Each row of a before or after table is a point. The points were changed in one or more steps. Then noise was added and the rows were shuffled. The steps act on columns, c1 being the first. Write out the steps. A step turns or swaps two columns, mirrors them in a line or flattens them onto one, adds a multiple of one to another, or multiplies or shifts one. Angles are multiples of 10 degrees, from the lower column toward the higher: turns from -170 to 170, lines from 10 to 170 but not 90. Use the fewest steps. Two steps may share a column if one is a turn and the other turns, adds or multiplies; they go together, in the order done. Otherwise the lowest column goes first.
In the rows, zero is written as 128.

Before, 8 rows:
[[148 165]
 [132 149]
 [142 112]
 [126  97]
 [ 46  95]
 [148  91]
 [124 108]
 [143 106]]
After, 8 rows:
[[171 119]
 [103  45]
 [152 107]
 [139 112]
 [115 143]
 [154 128]
 [147 129]
 [112 168]]
Steps: turn c1 and c2 by 50 degrees

Before:
[[109 152 133 174]
 [129 164  55 167]
 [141  77 141 133]
 [141 151 157  54]
 [132 130 151 142]
 [132 131 134 177]
 [108 158 161 151]
 [ 98 120 143 140]]
After:
[[ 76 134 142 123]
 [145 107 134 176]
 [126 146 142 155]
 [153  90  57 157]
 [158 118 162 159]
 [119  95 134 162]
 [164 156 158  63]
 [125 115 150 136]]
Steps: turn c1 and c4 by -40 degrees; turn c1 and c2 by -110 degrees

Before, 10 rows:
[[ 97 100 107 122  86 108]
 [ 94 126 162  70 116 106]
 [157 113 171 102 117 123]
 [132 118 106 169 142 128]
 [118 107  87 147 118 167]
 [ 91  93 121 159 118 148]
 [147 160 139 176 121 156]
 [176 170 146 147 161 153]
 [179 161 178 122 152 144]
 [132 115  98 124 103 163]]
After:
[[148 107  65 130 121 166]
 [ 92 113 198 137 116 123]
 [139 103  93  99  86 107]
 [ 96 162 209 170 150 146]
 [119 169 159 175 164 157]
 [ 94 123 184  71 118 108]
 [160 116  94 148 138 127]
 [123 112  82 128 103 167]
 [174  92 122 111 119 146]
 [159 161 144 166 120 154]]
Steps: mirror c1 and c4 in the line at 60 degrees; multiply c3 by 1.6

Before, 9 rows:
[[147 136 116 130 140 114 132 134]
 [131 149 144 102 139 132 122 125]
 [124 129 140 140 130 139 124 120]
 [139 151 139 130 144 144 164 132]
 [133 147 142 131 100 126 126 123]
 [123 144 106 124 133 136 112 145]
 [118 133 168 135 120 121 134 155]
 [123 147 124 128 138 116 128 122]
 [ 93  97 115 130 129 145 127 121]]
After, 9 rows:
[[126 146 170 134 101 126 126 124]
 [125 147 116 124 138 117 128 122]
 [135 136  92 146 140 114 132 133]
 [115 129 164 130 129 139 124 120]
 [129 144  61 121 133 136 113 145]
 [132 150 160 139 144 143 164 132]
 [117 133 248 122 120 122 134 155]
 [152 149 176 117 138 133 122 125]
 [109  96  89  99 130 144 127 122]]
Steps: turn c1 and c4 by 60 degrees; multiply c3 by 3

Before, 8 rows:
[[160 142 163 133 134 139 142  97 128]
 [190 144 155 133 136  92  95 185 170]
 [142  92 155 118 184 112  95 118 121]
 [ 81 146 175 106 125 136 116  95 137]
 [195 141 119 128 137 149  90 146 132]
 [190 147 128 116 186 114 106  88 128]
 [158 142 124 111 149 138 130 135 123]
 [142  85 120 142 137 126 137 100 152]]
After, 8 rows:
[[191 147 127 116 187 115 103  49 129]
 [186 144 157 135 138  93  95 244 169]
 [141  92 156 120 186 111  94 109 121]
 [155 144 126 112 148 138 131 143 121]
 [159 142 165 131 133 137 141  64 128]
 [142  84 120 141 138 125 136  72 151]
 [196 142 120 130 135 147  88 165 133]
 [ 79 147 172 105 126 133 115  62 138]]
Steps: multiply c8 by 2

Before:
[[ 95 132 120 174 111 133 125 136 168 150 149 103]
 [136 146  72 118  65 199 113 107  79  99 169 111]
 [ 86 181 104 125 112 101 133 194 164 136 135 121]
 [159 146 143 151 118 127 133 102 113 119 153  71]
 [ 81 136 129 106  97  84 154 140 149 132 144 147]
 [182 110 135 170  97 151 123 131 106 148 113  87]
 [ 95 128 100 102  88 113 127 188 163  76 171 131]
 [109 147 181 131 118 140 120 148 155 156 141 109]
 [135 136 129 164  98 131  66 120 115 131 120  90]
 [127 122 140 167 154 144 115 132 107 129 117 103]
 [ 99 152  67 110 108 136  82 162 137 171 231 167]
 [160 114  97 106 111 175 107  85 107 137 136  67]]
After, 12 rows:
[[137 148  70 117 177 199  87 167  80 101 167 111]
 [101 152  69 110 155 138 127 104 136 174 231 168]
 [ 95 129  99 100 187 112  74  87 164  76 172 131]
 [161 146 145 151 127 127 125 156 110 117 153  71]
 [ 83 135 129 105 165  83 157 128 148 130 143 145]
 [126 120 140 167 103 143 116 116 108 128 117 103]
 [134 135 129 162 151 131  68 149 116 132 120  88]
 [159 113  96 106 128 174 115 174 107 133 136  64]
 [181 112 134 167 160 151 143 135 107 147 114  86]
 [ 87 180 106 127 167 103 141  75 165 136 137 120]
 [ 95 131 123 174 147 135 152 127 167 150 149 106]
 [106 145 183 129 145 143 147 114 156 157 139 111]]
Steps: turn c5 and c8 by -160 degrees; add 1 times c10 to c7

Before:
[[147 122  84 115 168 112  82 133 132  92  66  68 102 159]
 [ 79 154 179 127 154  83  88 171 156 147 125  85 132 160]
 [ 81 188 146 114  96 106 123 129 138 120 148 131 147  83]
 [ 93 173 143 142 127 122 138 153 154 118 187 123 124 122]
 [ 91 177 134 118 179  88  93 153 146 144 137 112 144 145]
 [109 156 127 127 113 135 154 112  73  90 165  83 156 135]
 [ 83 128 100 122 107 137 128  74  71  79 165  94 124 109]
 [142 102  66 104 107 109 109  98  94 121  95 117 109 132]]
After (8 x 14):
[[163 187 146 106 169 107 123 128 139 148 148 129 147  83]
 [109 125  84 108 125 111  81 132 132  75  67  68 103 159]
 [178 175 133 112  98  88  93 153 145  99 138 113 145 144]
 [154 129  98 118 193 139 127  73  71 113 164  92 125 111]
 [133 156 126 126 170 134 154 113  74 117 166  84 156 135]
 [157 173 142 151 148 121 138 153 154 121 187 126 124 123]
 [186 155 177 128 116  83  88 170 156 120 127  84 132 159]
 [108 103  65  88 140 109 109  99  94 140  95 117 110 132]]
Steps: turn c5 and c10 by -50 degrees; turn c1 and c5 by -160 degrees; multiply c4 by 1.6

Before (9 x 18):
[[109  96  99 173 139 124 117 121 131 133 109 145 127 115 128 123 120 146]
 [131 128 122 128 142 125 131 118 128 113 140 147 132 114 120 122 115 130]
 [118 109 125 128 132 101 125 110 142 171 132 145 143 123 100 130 121 125]
 [133 126 111 137 140  90 120 139 126 127 134 127 122 116 146 134 135 122]
 [136 127 107 136 150 125 120 127 140 112 131 143 111 126 128 135 136 124]
 [124 121 132 138 116 133 117 124 135 139 129 143 112 144 137 133 133 126]
 [136 121 118 173 133 133 132 139 146 126 139 137 141 146 139 137 158 126]
 [137 119 103 136 147 118 127 112  80 118 137 142 131 146 147 119 142 157]
 [118 106 137 150 152 134 126 127 135 124 134 146 125 116 127  89 117 155]]
After (9 x 18):
[[118 129 122 128 140 126 131 119 129 113 108 123 132 113 136 122 113 130]
 [131 106 137 151 150 134 127 126 146 124 106 129 125 116 128  89 113 156]
 [126 121 132 139 116 133 117 136 145 139 113 132 112 144 133 134 135 126]
 [116 121 118 173 139 133 132 141 173 126 120 121 142 146 119 136 157 125]
 [123 126 111 136 140  89 120 148 124 127 128 121 122 116 121 133 133 122]
 [132 108 125 129 130 101 126  96 163 171 108 130 143 123 141 130 122 124]
 [143  97  99 174 137 124 116 127 136 133 113 152 127 115 134 124 118 146]
 [116 127 107 136 151 125 121 128 157 112 116 130 111 126 129 135 132 124]
 [114 118 103 136 149 119 127 143   7 117 115 125 131 146 146 119 139 157]]
Steps: turn c11 and c12 by -70 degrees; turn c1 and c11 by 160 degrees; turn c5 and c17 by -10 degrees; turn c8 and c15 by -80 degrees; multiply c9 by 2.5

Before, 10 rows:
[[131 191  72 116  99 146 133 153 185 152 131 147 146 137 113  88  82 117
  145 110 158 120 114 106]
 [180  88 136 148 102 127 123 124 130  60 128 139  94 127  91 129 103 102
  110 108 122  69 174 127]
 [106 178 121 147 130 126  87  86 139  81 116 127 116 164  65 120 103 137
  112 125 126 108 128 118]
 [121  97 117 128 102 153  80 109  93 128 142  95 174 121 106 134 128 187
   98  70 146  79 128 122]
 [137 150 126 164  88  76 160 137  96 133 171 144 154 149 116  92  69 113
  154 110 167  94 121 141]
 [124  73 177 121  46 105 161 122  95  88  64 130  88 140 155 128 106 170
  124 114 162 114 152  95]
 [119 162 139 110 115 120 117 122 157  67 116 116 142 155 130 234  96 130
  168 123 134 130 142 152]
 [ 95 104  87 135 117 143 150  76 130 149 116 135 144 138 107  80 104  89
  144  82 163 151 137 136]
 [149 164 183  73  97 175 130 112 137 133 167 138 139 165 111 134 115 151
  152  88 158 143 114 129]
 [147 130 121 117 158 148 128 127 116 130  81 179 119 159 118 107  61 174
  182  86 113  88 103 111]]
After, 10 rows:
[[140 181 137 111 117 121 116 122 111  66 116 175 143 158 130 235  96 128
  170  95 241 130 142 152]
 [ 90  95 178 121  46 108 159 124 130  88  64 190 119 140 154 129 107 167
  125 174 161 114 149  94]
 [147 186 182  75  94 172 127 114  87 135 168 196 112 167 113 132 117 150
  148 133 162 141 117 130]
 [152 168 124 168  89  77 159 134 125 131 173 207 128 148 118  95  68 112
  152 171 131  93 121 138]
 [111 198 122 148 128 126  86  85 121  76 116 186 144 164  67 120 105 137
  113 113 117 109 127 117]
 [146 212  71 117 102 144 136 155  87 155 126 205 132 137 114  88  80 117
  144  65 119 120 114 108]
 [114 106 138 147 105 126 121 122 109  58 129 199  68 127  91 130 102 102
  109 132 121  68 173 125]
 [134 125  86 138 115 141 150  77  84 150 119 199 163 139 109  78 107  88
  145 140 114 149 138 136]
 [125 148 123 118 159 147 126 126  92 131  82 238 106 160 119 108  61 173
  183 158  92  88 102 113]
 [165 118 114 129 101 153  80 109  92 130 141 154 150 121 108 133 130 184
   98 190 153  76 126 122]]
Steps: turn c1 and c13 by -70 degrees; shift c2 by 20; multiply c9 by 1.3; turn c9 and c20 by -110 degrees; shift c12 by 60; add 1 times c16 to c21

Before:
[[148 157 118 130 115 117  83  96  88 112 135 134 104  81 129 102 137 131
  153 156 159 152 111 130 132 135 118 132 108 115 127 113]
 [138 160 152 168  42 113 148  97  74  97 102 105 130  75 125 173 155 123
   99 113 139 128 121  94  95 107 163 158 132 146  82 125]
 [152 169  90 121 155 138 121 104 136 108 133 124 115 150 190  85 130  86
  129 135  88 127  90  86 159 142  98 119 108 110 104 132]
 [127 126 148  83 119 112 118  92 158 167 109  76 155 142 133  98 152 111
   84 129 135 167  85  99 136 134 147 114 124 112 125 131]
 [145 181 155 120 129 136 137 146 126 135 158  58 110  99 132 136 160 154
  121 179 109  99 117 102 111 114 115 200 112 128 117 129]
 [153 186  80 142 111  70 170 124 109  96 117  94 131  73 117 138 150 137
  159 120 111 110 106  75 101 123 121 119 129 129 155  93]
 [113 139 110 176 118 119 108 188 130 164  93  54 117 126 122 133 184 186
  143 127 157 158 121 127 116  97 143 118 132 147  88 131]
 [194 108  93 119 127 168 173 128 115 123  83 149 121 144 177 105 143  94
  161 165  97 119 101  89 154 138 143  94 132 101 142 128]
 [131 106 132 104  97 123 110 127 119 109  95 159  93 118 142  97 134 123
  182 123  90 133 134 136 104  70 125 132 163 117 155 140]]
After (9 x 32):
[[155 187  79 142 110  70  88 123 148  98  82 108 132  73 120 138 149 134
  159 120 110 112 108  75 101 122 109 119 130  72 154  92]
 [193 109  93 119 127 167  73 127  91 123 124 161 120 145  93 104 144  93
  161 165  97 119 101  88 152 138 164  92 131 138 143 127]
 [125 126 148  82 118 112 116  92 107 168 142 116 155 143 150  99 153 110
   82 129 136 166  88  98 135 136 177 114 124  22 125 130]
 [144 183 155 119 130 136 150 145 127 133 109  92 112 100 124 132 158 154
  122 180 108  97 115 102 111 113  96 199 114   8 119 131]
 [112 137 110 178 119 120 106 188 132 165 162  73 119 127 134 131 185 188
  145 127 159 158 122 126 117  97 167 119 132  21  88 135]
 [140 160 152 170  42 112  92  98 155  97 120 100 130  75  80 174 156 123
   99 114 141 129 123  94  95 108 217 158 131 106  83 125]
 [148 157 117 131 114 115 152  97 147 112 161 141 105  82  91 102 139 131
  153 155 160 150 110 129 131 133 105 132 108 124 124 113]
 [130 107 131 106  98 124 105 127 120 107 159 153  94 120 115  97 135 124
  183 123  91 131 134 135 102  71 120 132 164 172 158 141]
 [151 168  88 121 153 138 137 105  70 109 138 141 117 151 105  85 129  87
  130 136  90 127  90  86 160 142  53 118 108 103 103 132]]
Steps: add -0.3 times c6 to c7; turn c7 and c11 by -120 degrees; turn c9 and c15 by 120 degrees; turn c12 and c30 by 60 degrees; multiply c30 by 2; multiply c27 by 2.5
